Rows are points. To make a cloud, some directions were put in groups of two or more. Within a group, all points are equally far from the middle, so they leave a hole (a ring in 2 directions, a hollow ball in 3). The other directions are filled evenly. Then the cloud was stretched, turned, moved and blurred a little. How many holes are there, and how many directions does each take, smallest first?
(in the rows, 128 means zero)

Cloud (21 x 3)
[[198 101 103]
 [ 98 187 101]
 [158  82 112]
 [119 152  71]
 [ 75 138 113]
 [131 183 100]
 [160 136  76]
 [125  87  83]
 [196 102 137]
 [112 145 159]
 [142 108 147]
 [177 135  88]
 [187  86 105]
 [136  83  83]
 [169 145  87]
 [123 184  97]
 [102 189 102]
 [122 203 153]
 [104 197 116]
 [ 98 113 120]
 [ 71 169 118]]
Holes: 1 (3)

Cloud (30 x 4)
[[180 157 143 186]
 [128 191 137 104]
 [117 124  78  84]
 [ 83 132  67 129]
 [ 89 159  68 146]
 [158 143 136 203]
 [201 154 144 130]
 [105 187 149 125]
 [170  99  68 147]
 [193 180 132 132]
 [161 188 127 101]
 [201 140 140 117]
 [145 133 128 208]
 [174  94  73 135]
 [110 137 125  78]
 [ 97 116  93  87]
 [158 184 127  95]
 [153 112 179 140]
 [180 107  85 101]
 [117 144 123  75]
 [113 170  61 147]
 [150 132  89  76]
 [180  85 139 123]
 [170 179 126  96]
 [ 94 162 153 178]
 [ 82 159 130 181]
 [191 126 161 138]
 [177  78 128 124]
 [ 92 175 153 161]
 [146  90  93 186]]
Holes: 2 (2, 2)

Cloud (48 x 6)
[[126 166 156 100 149 150]
 [ 88  62 153 157 190 146]
 [156 164 102  87 151 109]
 [159 114  76 217 127 122]
 [124  93 149 122  42 145]
 [128 108 104 103 176 116]
 [118  99 123 101 177 142]
 [155 111 134  87 133 135]
 [128 154 169 108 111 135]
 [156 134 116  93 151 130]
 [ 82  71 104 123  90 184]
 [172 143 145 147 156 145]
 [ 93 114 204 122 141 161]
 [108 179 105 172 143 137]
 [ 85 140 159 178  41 152]
 [160 156 121 138  66 178]
 [ 76  82 170 139 158 145]
 [ 96 158 139 156 111 195]
 [117 175  98 183 155 120]
 [151 141 121 175 182 202]
 [ 73  82 155 149 165  93]
 [ 94 142 179 206 170 169]
 [169 183 150 142 114 149]
 [182 105 159 141 185 134]
 [103  88 202 113 168  72]
 [163 156 160 179  84 122]
 [127 108  47  84 119 119]
 [108  99 200 146 166 155]
 [183 180  81 122 104 197]
 [ 81 139 131  83  78  84]
 [130 146 205 148 105 131]
 [123 113 136 188 139 111]
 [ 77 138 102 112 142 169]
 [142 154 187 207 143 172]
 [ 60 104 165 205 106 176]
 [164 152 114 140 110 119]
 [121 116 210 150  56 144]
 [105  98 141  88 135 157]
 [133 110  62  71  69 172]
 [ 97 179 101 162 161 109]
 [171 132 100 152 125 150]
 [107 156 139 181 145 105]
 [157 179 158 171 186 107]
 [145 184  81 167 179 220]
 [158 186 115  99  87  78]
 [ 86  99 107 111 138 182]
 [107 107 101 129 218 145]
 [107 131 150 143 163 168]]
Holes: 0
